Rows are points. Each copy is the shape, with its points in the same order, stretched, turned, moved and blurred by noise. Some copies are also mirrored. Which?
In the rows, 128 means zero.

Shape (9 x 3):
[[104 109 100]
 [100 140 108]
 [ 92 139 114]
 [111 113 100]
 [168 192 124]
 [117 174 148]
 [132 132 151]
 [126  97  94]
 [153 129 104]]
Copy 1 (9 x 3):
[[149  99 157]
 [121 115 137]
 [125 108 135]
 [143 106 156]
 [ 74 199 109]
 [103 155  99]
 [142 141 116]
 [155 106 170]
 [128 147 149]]
Copy 1 is: mirrored
Copy 2:
[[129 110  87]
 [144  92 104]
 [150  98 100]
 [125 108  93]
 [130  76 160]
 [155 104 133]
 [137 139 121]
 [112 115  91]
 [112 103 119]]
Copy 2 is: only turned
Copy 3 (9 x 3):
[[174 132 160]
 [181 117 113]
 [185 116 109]
 [159 116 158]
 [ 80  63  67]
 [129 117  53]
 [103 144 111]
 [158 119 188]
 [115 103 151]]
Copy 3 is: mirrored

Shape:
[[125 111 166 148 145 154]
 [123 129 132 130 107 107]
 [ 95 123  85 120 109 125]
 [165 108 145  83 117 155]
 [161 146  95  89 148 187]
 [166 107  96 151 154 130]
 [103  98 116 160 157 169]
 [140 121 149 152  97 109]
 [149 100 167 104 151 126]]
Copy 1:
[[164 150 112 166  80 106]
 [ 89 122 147 118 111 146]
 [107  64 148 131 155 169]
 [136 165 166  82  92 151]
 [167 151 184 107 154 111]
 [121 129  88  95 156  78]
 [179  93  94 171 133 102]
 [ 81 123 129 112  78 115]
 [140 192 115 113 101 148]]
Copy 1 is: mirrored
Copy 2 (9 x 6):
[[140 126 126 174  98 135]
 [164 137 138 113 116 129]
 [144  96 113 112 151 140]
 [181  99 103 148 134  83]
 [135  55 137 144 183  69]
 [ 93 128 132 114 112  80]
 [ 91 110 111 157 115 141]
 [164 138 138 110  84 133]
 [160 147 109 164 121  87]]
Copy 2 is: mirrored

Shape:
[[149 105 121  94 141 111  86  63 147]
 [143 141 114 126  92 134 145 130 163]
 [113 149  94 160 170  94 134 124 130]
 [119 182 108 124 164  78 123  88 104]
 [116 150 102 139 133 117 118 127  99]
 [144 155 148 129 125 148 121 151 149]
 [177 122 122 123 118 131 140 147 139]
 [146 151 114 127 130 146 132 167 142]
 [132 141 142 150 123 127 125 141 140]
 [120 119 116  75 139  71  72  88 143]
 [103 142  97 133 159 134 141 115 114]
 [161 142 132 105 117 147 139 148 178]
 [113  96 159  80 143  93 114 102 120]]
Copy 1, 13 rows:
[[ 67 170  79 150 103 108 110 106  68]
 [128 171 126  82 162 120 107 131 100]
 [111 154 103 121 162 130 114 112 183]
 [112 149  78 115 158 164  74  79 154]
 [146  97 109 108 146 126 120  96 158]
 [143 158 173 126 158 119 101 116 125]
 [ 94 151 169  97 137 130 127 130 113]
 [118 134 177 103 148 112 104 110 144]
 [156 156 151 121 158 127 124 118 140]
 [ 74 178  75 124  77 123 101  56  87]
 [131 107  92 121 143 110 102 130 165]
 [101 188 175 105 144 115  88 130  96]
 [117 156  93 130  64 134 106 101 103]]
Copy 1 is: mirrored
Copy 2:
[[126 101 205 165  78 125  74  63 163]
 [123 137 103 119 127 116 153  68 139]
 [146 176 195 118 152 113 160 129 155]
 [176 109 230 115 173 139 126 116 141]
 [142 139 165 107 131 130 141 148 118]
 [114 124 116 163 155  94 128 110 131]
 [114 139 130 179 115 128 171  85 114]
 [122 153 124 151 147 101 149 114  99]
 [104 134 134 140 153 116 146 120 147]
 [107 113 233 131 113 141  58  64 126]
 [176 169 157 115 128 118 128 136 143]
 [125 137 102 174 144  98 135  59 120]
 [112 115 175 170 124 180  60  93 140]]
Copy 2 is: only turned

Shape (16 x 11):
[[136 123 126 121 115  83 113 168 170  68 104]
 [141 181  82 134 119 128  91  94  90 164 128]
 [156 158 120 113 142 123 147 128 184  63 127]
 [132 171 148  99 135 123 114 125 104 112 107]
 [147 162 115 129 135 106 129 124 145  75  87]
 [163 131 111 113 121 168 155  98 203 174 155]
 [114 149 116 119 150 109 149 144 105 138 120]
 [124 163 138 111 130 138  99 134 110 138  98]
 [110 131 105 134 144 165 134  96 173 131 127]
 [146 173 120 145 143 122 136 147 113 145  83]
 [167 107 117 113 130 183 162 102 148 149 154]
 [170  98 109 102 121 177 163  74 183 136 107]
 [173 100 135 148 162 138 139  86 192 133 145]
 [108 136 152 149  99 114 161 155  92 104 122]
 [130 155 121  96 132  70 130 110 157  92  98]
 [128 149  95 122 154 115 110 154  81 129 113]]
Copy 1 (16 x 11):
[[131 145 145  95  98 184 167 118  81 151 155]
 [ 88 132 168 132 176  79 121 119 188 189 107]
 [135 156 157  49 101 151 153 118 122  95 161]
 [ 84 151 113 115 133 115 159 170 141 133 109]
 [ 99 135 148  92 115 142 173 135 147 139 170]
 [175 158 137  86 107  82  70  91 134  91 115]
 [126 144 107 117 134 159 129 160 158 154 125]
 [ 90 151 103 146 121 111 158 150 137 155 111]
 [171 115 139 111 107 135 126 105 144  96 127]
 [ 89 142  96 110 115 118 130 124 181 185 150]
 [162 136 104  80 151  85  94  91 128  67 126]
 [168 135 121 100 122  74 104 114 114  58 167]
 [184  87 136  56  95 124 108 112  97 116 136]
 [ 92 111  90 128 137 178 140 113 118 127 135]
 [106 153 153 106 103 161 147 188 115 150 163]
 [119 149 122 113 165 136 153 146 164 197 117]]
Copy 1 is: only turned
Copy 2, 16 rows:
[[116 128  96  91 103 138 163 161 126  80 128]
 [165 169 171 105 105 118 200 131 183 192 124]
 [110 101 168 121  84 107 151 131 127  89 169]
 [ 85 154 150 119 129 130 163 116 155 155 130]
 [ 94 126 153 120 128 122 191 144 167 123 155]
 [184  80 186 113  85 102 138 111  63  92 106]
 [118 137 144 111 138 126 113 121 163 131 128]
 [104 156 128 124 141 143 176 117 154 148  98]
 [143  91 154 141 122 117 145  92 112 114 151]
 [109 144 141 125 148 125 177 145 192 141  95]
 [163 102 183 141  90 122 111 126  91 128 134]
 [147  79 200 139 134 136 168 125  67 105 137]
 [157 110 140 155 103  73 122 141  92 111 158]
 [ 99 110 116 100 122 131 121 132 165 163 126]
 [ 98 124 163  86 139 112 176 125 127  99 156]
 [132 178 127 125 119 145 136 144 195 150 131]]
Copy 2 is: only turned
Copy 3, 16 rows:
[[137 111 149 123 202 170  92 128 126 147 154]
 [133 144 178 128  86 101 135 139  87 151  90]
 [130 109 135  91 132 213  82 155 149 115 135]
 [154 113 143 150 106 155  92 103 101 114 122]
 [140 120 145 137 147 187  98 132 120 150 119]
 [104  96 125  91  93 135 110 208 165 117 136]
 [121 138 150 127 119 110  74  89 118 143 143]
 [148  99 165 150 108 135  96 112 119 116 111]
 [133  80 141  79  92 149 105 134 182 124 115]
 [122 140 176 175 109 122  97 120 122 160 123]
 [136 123 102 126  68 119 127 176 175 100 111]
 [136  84  77 142  90 156 117 203 171 132  90]
 [158 104 105  98  81 162 125 180 175 133 167]
 [ 99 136 140 164 148 111 148  72 133 136 142]
 [134 103 140 107 155 187  70 119  84 166 153]
 [150 161 169 151 120 111  88 104 112 145 105]]
Copy 3 is: only turned

Shape:
[[ 96 159 133 106  86 158 126 156 133 111 142 151]
 [102  92 152 166 164 128 130 150 120  96 118  92]
 [136 131 160 154 158 129 117 157 164 123 151 156]
 [152  84  98 115 131 136 116 139  96 116 135 130]
 [147 150  86 103 151 159 154 145 150 124 129 144]
 [160  90 141 106 139 156 187 137  99 107 118 115]
 [ 94 153  91 149 151 126 157 157 139 158 166 104]
 [112 158 143 145 128 163 165  98  91 125 160 113]
 [142 153 109 150 161 163 137  86 152 142 106 143]
 [156 131  85 139 144 116 164 111  98  82 155 121]
 [134  94 153 123 112 120 155  81 159  87 150 165]
 [109 157  93 159 110 156 141 103 170 145  99 153]
 [160 156  85 132 148 101 122  91 104 160 100 117]
 [ 98  93  81 134 163 108 146 153 135 121 102 104]
 [104  96 146 185 141 129 115 142 114 141 102 100]
 [163  85 140 148  98 115 172 116 160  82 112 107]
 [162 151 125 172  89  85 153 125  98 158  94 165]]
Copy 1:
[[142 177  89 156 135 133 132 145 123 116 140  90]
 [185 157 107  91 127  89  87  95 148 103 122 118]
 [130 131 114 104 166 106 140  90 129 133 106 146]
 [136 116 140 119  99  87 110 138 142  97 163 125]
 [125 108 103 116  98 138 129 106 145 168 154 147]
 [181 117 122 106  82 148 123 119 206  88 150 124]
 [116 128  81 146 145 116  68  69 115 135 161 152]
 [137 191 109 161 113 144 106  98 211 128 155 157]
 [110 130 135 133 104 129 119 111 149 194 112 196]
 [147 113 146 157 109  92 110  87 197 152 193 123]
 [145 113 148 168 106 115 168  91 161 121 115  86]
 [136 130 123 173 117 132 116 118  93 183 114 168]
 [ 92  98 174 136 125 124  68 130 155 180 143 186]
 [163  92 107 119  94  85  54 100 107 139 138 112]
 [173 156 125 109 135  93  69 121 120 104 106 161]
 [200 107 162 135 104 141 130  70 146 116 152  98]
 [157 100 171 178 182 129  89 160 144 139 101 171]]
Copy 1 is: mirrored
Copy 2:
[[148 111 131 142 139  66 128 171 116 119 125 118]
 [139 135  92 175 158 168 149 151 141 109 171 144]
 [154 132 119 133 161 139 119 140 148 150 123 108]
 [146 125 171 137 141 107 140 107 132 113 143 159]
 [174  73 157 103 150 110 122 149 133 113 118 124]
 [155  71  97 101 163 106 144 110 126  74 147 146]
 [188 101 136 160 123 135 110 155 111 133 158 101]
 [134  84 127 125 139  92  92 134 111 115 175 117]
 [134  86 150  94 132 144 103 154 167 118 131 114]
 [164  88 153 131 150 106 125 129 130 150 175 163]
 [147 110  85  77 150 110  89 137 168 109 133 170]
 [147 100 120 126 105 127 120 191 176 113 133 108]
 [121 106 193 111  92 141 117 128 124 166 153 140]
 [171 111 114 169 126 168 145 161 138 102 145 151]
 [121 151 103 184 121 169 153 149 148 114 167 121]
 [159 125  63  96 145 147 154 156 167  93 166 163]
 [126 109 110 155  68  90 161 125 146 186 158 108]]
Copy 2 is: only turned
Copy 3, 17 rows:
[[144 153 124 106 169 176 125 140 161 114 106 117]
 [155 172 153 120 101 143 117 105 139 100 153 150]
 [138 115 154 132 146 123  88 113 102 136 142 140]
 [151 136  94 109  95  74 135 112 125 129 119 101]
 [128  92 160 139 130  84 142 131 145 125 114  88]
 [109 136 134  98  87 100 116  80 159 112 142  97]
 [132 173 147 189 142  90 172 153 134 103 143 100]
 [102 206 147 123 118 101 127 129 130  67 106 114]
 [107  96 193 108 134  69 143 131  99 126  93 140]
 [117 163 141 167  66  75 135 138 123 113 108  72]
 [124 160 154  96 121 121 105 121 110 183 104  96]
 [120 100 191 113 162 127 185 141 110 151  81 142]
 [ 89  90 145 132  95  47 159 166 105 134 116 131]
 [156 137 152 147 103 104 172 138 157 142 136 120]
 [138 150 141 106 123 134 143 109 112 116 143 180]
 [118 116 154 102  86 169 132 101 119 173 146  98]
 [ 48  77 138 134 125 123 150 119 100 169 110 175]]
Copy 3 is: mirrored
Copy 4, 17 rows:
[[126 152  97 137 138 150  44 142 102 156 174 126]
 [ 74 146 145 123 140 148 197 121  66  97 126 129]
 [ 87 133  97 126 104 105 149 134  87 151 124 114]
 [106 122 167  94 136 123 117 154  84  66 141 113]
 [130 185 118 128 119 129  96 163 122  97 147  92]
 [101 139 110 133 155 109 168 178  98  42 137 140]
 [119 176 100 106 145 137 137 112 103 103 178  55]
 [ 96 114 100 154 152 125 133 128 142 118 211 100]
 [115 134 130 181 101 130 129 118 145 111 138  88]
 [ 65 153 154  86 140 123 134 153 149  66 177 111]
 [ 65  96 114 158 169  80 112 142 124 137 104 138]
 [124 146 107 177 120 152  73 104 148 127 133  86]
 [148 133 161 110  91 124 147  97 160  69 157 112]
 [112 193 161 110 149 152 152 110  68  62 112  97]
 [102 120 136 140 129 150 178  93  79  91 124 111]
 [ 78 130 109 131 173 133 175 159 136  78  72 150]
 [115 108  88 103  94 106 116  90 150  54 148 149]]
Copy 4 is: only turned

Shape (15 x 12):
[[159 119 103 120 120 108 147 109 145 147 144 110]
 [ 86 118  95 172 143 147  69 166 167 123 144 140]
 [101 113 123 156 137 122  58 143 130 121 106 169]
 [149 135 114  97 118 102  99 122 169 137 161 129]
 [115 120 111 178 129 119 109 172 136  99 128 176]
 [ 88 103 172 133 150 142 150 143 121  69 166 144]
 [126  96 103 130 176 124  90 150 157 130 120 161]
 [125 139 122 151 135 156  72 143 117 118 126 143]
 [117  92 183 106 122 155 157 153 171 113 161 163]
 [158 114 142 125 129  97 116 142 134 167 172 122]
 [134 134 135 114 109  73 145 154 130 153 116  94]
 [106 146 179 138 173 178 185 135 146  90 157 158]
 [160 127 100 107 136 115 120 167 125 127 129 118]
 [ 99 117 128 112 145 172 171 136 127 122 161 160]
 [132 159 141  94 132  91 113 136 114 145 159 145]]
Copy 1 (15 x 12):
[[138 128 135 131 121 119 137 163 146  88 133 164]
 [108 107 127 157  71 191 108 121  77 172  89 152]
 [ 70 110 123 151  69 150 106 114 103 175 107 132]
 [136  97 141 163  97 104 139 171 126  94 129 169]
 [ 91  78 109 138  92 155  93  88 105 170 101 145]
 [119  94 120 128 133 100 148  95  70 177  84 132]
 [103  87 107 159  72 137 141 123 103 194 128 176]
 [ 91 121 149 153  89 160 111 102 125 165  96 143]
 [128  65 120 174 150  81 135 136  82 183 114 161]
 [114  98 134 157 127 122 166 155 115  82 122 157]
 [115 122 147 102 139 125 131 180 115  76 158 118]
 [161  73 121 162 138  99 153 102 118 221  98 143]
 [117 109 147 132 108 141 124 121 117 131 147 170]
 [146 117 109 191 110 119 131  91 119 183 126 164]
 [127  96 139 168  96 101 145 137 135  96 144 139]]
Copy 1 is: mirrored
Copy 2 (15 x 12):
[[160 146 138 136 115 126 155 144 121 137 134 131]
 [166 151  61 173 159  84 136  64 113 162  68 131]
 [147 143  84 109 145  97 105  53 139 154 107 122]
 [211 145 122 142 119 123 116  97 114 139 131  96]
 [130 149  51 122 158 112 142 115 156 101  96 161]
 [ 96 121  93 165 184 111 149 119 197 121 169 144]
 [164 152  93 147 122  93 125  64 162 151  90 106]
 [139 118 104 119 161 113 109 105 112 158  96 138]
 [108 115 102 197 133 120 174  73 170  87 145 122]
 [146 180 131 151 127 135 105  95 117 124 126 107]
 [121 186 145 119 146  82 127 143 128  97 138  96]
 [ 71  72  77 190 141 117 146 159 193 102 164 146]
 [157 158 134 131 163 109 129 142 138 122  99 101]
 [ 89 106  92 171 148 140 194 152 175 135 141 114]
 [147 150 120 121 144 140  87 133 140 118 161  87]]
Copy 2 is: mirrored

Shape, 17 rows:
[[148 116 137 108 110 112 149 114 112 103 117 117]
 [129  78 110 114 167 149 130 131 105 121 149 135]
 [153 107 170 111 165 183 127 134 126 140 164 121]
 [115 138  75 126 130 153 161 102 156 113 102  98]
 [149 102 152 118 144 171 131  89 107 145 154 123]
 [141 140 126 137 113 133 101 110 136 117 112 134]
 [123 123  66 144 101 160 168 118 152 122 122 105]
 [159 122 136 152 116 120 120 119 109 142  97 115]
 [114  64 184 113 155 156 122 104  98 145 133 139]
 [151 143 119 138 139 112 108  96 119 116 117 125]
 [139 110 148 100  92 105  94 129 122 112 110 104]
 [120 145  85 149 127 123 137 128 131 144 127  95]
 [142 156 137 116 109 137 111 133  94 128  97 130]
 [ 96 133  91 143 132 160 162 110 129  97 155  94]
 [145 149 141 151 111  97 113 150 127 121 118 154]
 [144 142 150 135 132 104 119 139 127 116  94 120]
 [123 101 145 102 162 137 140 116 118 166 162 147]]
Copy 1 (17 x 12):
[[118 140 111 130 108  95 118 137 144 141 112 114]
 [132 135 149 101 107  90 128 131 152 150 163 142]
 [132 104 169 138  80 114 103 130 170 139 187 139]
 [110 177 152 122 117 134 149 167 131 124 118  92]
 [160 129 156 131  76 103 102 140 174 153 142 120]
 [120  97 138 123 138 155 120 139 144 143 111 109]
 [130 177 139 113 116 144 156 180 116 119 146  77]
 [127 125 108 119 119 146 117 118 147 158 126  96]
 [166 121 166 153  82  89  72 117 132 170 146 168]
 [118 104 119 108 130 122 139 127 180 152  90 121]
 [126  91 117 125 109 145 101 140 119 143 101 142]
 [122 139 111 107 119 146 173 134 153 117 136 111]
 [124 102 125 116 120 146 105 109 159 113 118  91]
 [136 139 169 123  94 102 172 142 135 116 119  98]
 [111  82  99 134 167 144 127 112 134 120 135 109]
 [ 97 108 112 138 134 136 123 110 141 140 127 129]
 [153 130 139 127 108  88 118 136 172 125 173 169]]
Copy 1 is: only turned
Copy 2, 17 rows:
[[114 123 158 144 124 138 139 141  88 133 144 109]
 [115  96 136 161 102  82 143 181 150 172 135 113]
 [114 124 169 172 100  94  90 160 171 188 163 135]
 [111  93 158  85 135 141 155 121 176 114  65 108]
 [121 109 173 172  97  74 110 134 144 185 126 128]
 [136 128 119 137 137 127  88 105 128 123 105 102]
 [125  56 164  64 126 117 136 125 161 119  77 114]
 [105 115 128 123 115 147 103  94  99 152 102 114]
 [ 97 119 134 229 124  84 117 146 134 206 150 120]
 [139 139 124 125 115 128 117 110 121 125 103 121]
 [125 150 124 160 155 139 118 120  89 163 175  72]
 [142  94 141  64 121 143 137 109 154 147  99 137]
 [119 128 142 134 140 149  91 140 103 157  85 106]
 [172  49 168 107 121 124 142 123 172 140  88 126]
 [127 132 102 122 142 156  85 120  98 112 130 139]
 [104 149 117 135 140 180 102 112 111 121 128 124]
 [109 137 152 147 119  68 145 162 151 181 153 159]]
Copy 2 is: only turned
Copy 3 (17 x 12):
[[ 99 131 130 150 110 109 127 189 142  92 131 119]
 [115 106 106 132 163 140 143 136 161 111  77 133]
 [121 122 130 121 183 130 172 164 148 146  72 164]
 [123  94 128 130 107 184  62 137 134 165 145 124]
 [105 122 109 154 173 135 154 160 140 129 111 150]
 [122  96 143 148 140 113 105 139  94 134 139 129]
 [ 91  98 115 106 117 145  47 125 141 179 155 119]
 [ 67 125 143 126 124 119 129 142  99 111 153 167]
 [111 145 112 160 160 151 214 166 109  92  93 128]
 [121  91 134 164 124 112 112 141 121 121 132 147]
 [ 72 127 175 177 135 118 126 182 122  84 122 112]
 [ 98 124 139 124 115 148  85  91 134 159 151 146]
 [129 132 172 113 144 123 121 154 119  84 162 151]
 [125  82 118 124 116 158  96 145 166 194 135  90]
 [131 135 144 120 115  69 135 120  92 124 132 143]
 [107 121 162 131 105 112 149 155 102 106 130 155]
 [143 170 101 154 158 134 174 123 147 116  76 148]]
Copy 3 is: only turned
Copy 4, 17 rows:
[[114 130 146 114 119  71 116 125 155 123 120 148]
 [ 99 165 105 132 128 148  95 106 161 122 115 156]
 [ 66 206 102 116 118 169 159 151 131  93  78 141]
 [143 143  87 118 134  98 108 134 153 249 141 119]
 [ 99 189  92 131 132 143 162 132 132  74  99 125]
 [141 121 117 122 126 140 132 133  89 145 129 120]
 [149 137  63 131 150  97 111 162 173 221 133 115]
 [140 106 116 135  98 117 148 143 131  93 114 130]
 [101 188 144 151  81 139 133 128 133  60 119 140]
 [148 125 119 108 129 141 137 103 112 131 115 123]
 [ 98 122 161 106 128 102 142 116 113 111 169 168]
 [146 108  92 133 158 136 150 117 155 190 131 110]
 [112 104 133 151 137 121 138 114 104 120 105 147]
 [175 167  89 125 159 141 141 117 176 220 119 127]
 [146  89 157 127 117 140 128 153 108 115 108 117]
 [126 116 150 115  90 126 135 134 125 132 108 131]
 [ 76 173 136 135 137 146 142 126 138 102 108  94]]
Copy 4 is: mirrored
